Each row of a before or after table is a point. One or more steps were done to the points. Then noise was added and the rows were shuffled. The steps act on how far a point lies along the listed directions, d1 being the first. Write out the steps. A step turns or swaps two directions, mirrors them in a line or flattens them onto one, adds a multiple of one to another, or multiplies one. Angles are multiples of 10 degrees, from the lower direction toward the higher: turns from -170 to 170, lines from 10 to 170 but not 90. Use the fewest steps. Two steps may share a direction if one is a turn and the other turns, adds or multiplies; they go together, in the order done. Otherwise the lowest direction goes first.
In the rows, 128 means zero.

Directions:
(1): [ 56 111 118]
(2): [122 110 200]
Before:
[[104 121  67]
 [182 109  86]
 [228 169 120]
 [136 116  87]
 [184 186 161]
 [ 87  96 189]
 [137 119 136]
 [156 157  80]
 [ 51 120 201]
 [235 152 102]
 [ 86 115 127]
 [ 95 101 200]
 [133 139 151]
 [145 124 112]]
After (14 x 3):
[[106 141 118]
 [107 188  68]
 [ 58  95 155]
 [177 154  30]
 [182 120 165]
 [122 119 118]
 [148 124 114]
 [170 115 129]
 [181 157 111]
 [ 40 118 189]
 [120 115 168]
 [157 171  32]
 [181 109  85]
 [ 50 102 144]]
Steps: swap d1 and d2

Directions:
(1): [176 106 148 179  68 132 167 160 196]
(2): [126 183 124  92  92 209 166  76 141]
(3): [ 98 156 144 210  78 108 126  90  69]
Before (14 x 9):
[[180  83 126 159  86 130 160 168 236]
 [175  61 141 124 189  88 106 214 198]
 [150 105 113 105 149 104 108 164 182]
 [138 150 161 217  66 114 186  95 121]
 [149 163 144 166  65 129 121 107 119]
 [ 86 198 142 204  43 147 144  80  85]
 [130 178 153 198  60 148 131  87  98]
 [159 167 144 162  68 175 176  87 142]
 [157  98 131  96 131 141 139 198 205]
 [ 93 149 142 195  79 144 137  91  94]
 [146  48 135 148 140  67 111 224 188]
 [ 98 112 155 119 128  91 105 134 108]
 [124  99  87 172 158  84 121 168  97]
 [180  22 133  88 188  71 110 201 198]]
After (14 x 9):
[[164 124 113  44 141 183 155 175 225]
 [ 95  87 158 223 119  25  84 110  48]
 [183 125 128  95 116 134 121 154 179]
 [100 115 146  86 144 109 108 130 117]
 [ 92  79 137 204 128  35  82 180  94]
 [188 120 129  78 144 169 134 166 201]
 [109 136 125 183 107  79  98 121 108]
 [103 130 152 215  76  94 123 149 109]
 [116 106  77 133 183  98 115 161  92]
 [186  89 134  97 157 118 176 172 212]
 [104 111 157 234 139  49  81 146  72]
 [149  99 122  75 154 172 141 154 193]
 [192 125 138 129  99 164 177 139 197]
 [147  80 139 230  76  71 132 160 174]]
Steps: turn d1 and d2 by -30 degrees; multiply d3 by -1

Directions:
(1): [174  71 118 113 145 105 218 102 134 182  92 140 138 147 126  29  76 149]
(2): [123 165 129 120 157  66 211 140  89 128 116 181 116 140 107 212 151 212]
(3): [135 171 164 124  98 139 145 184  76 108 183 223 149 128  91  95  66  69]
(4): [178  99 220 158 186 182 144  49 154  98 175 137 151 142  83 156 140 132]
Before, 8 rows:
[[125 110  84 116 135 106 114 111 150 131  92  67 114 130 161 141 158 153]
 [136 106 111 128 131 128 103  98 160 126 100  62 114 101 160 136 155 121]
 [142 134 154 136 124 140  89 126 113 117 170 183 145 133  96 104 107 100]
 [155 144 165 136 127 122 140 147  94 119 173 208 145 141 113 135  93 109]
 [156 101 136 136 153 131 155 118 127 137 136 129 138 133 125 108 116 141]
 [142 171 144 123 111 131 156 153 107 112 161 174 136 127 105 138 102 118]
 [121  98  86 120 112 125 115 142 151 157  97  92 112 138 169  92 123 127]
 [143  95  86 131 137 138 117 105 154 161  90  72 118 117 138 100 147 144]]
After:
[[ 89 141  46 107  91  82  88 163 130 139  69  63  94  89 191 145 158 128]
 [ 78 153  53 112  93  84 105 190 121 143  85 105  92 128 181 160 153 155]
 [ 87 156  25 116 101  84 102 179 117 154  68  84  90 103 160 157 169 168]
 [170 123 219 158 163 173 100  77 126  95 205 195 158 144  62 139 120 109]
 [189 130 206 141 149 176 168  91 138 109 188 172 154 141  78 113  94 105]
 [209 107 247 162 179 178 157  71 124 102 209 209 170 156  72 132  89 104]
 [144 126 138 136 158 121 154 129 115 123 139 142 132 131 121 152 132 158]
 [ 83 135   6  91  88  61 100 176 126 154  52  60  95 121 197 121 147 148]]
Steps: swap d1 and d2; add 1.5 times d3 to d4
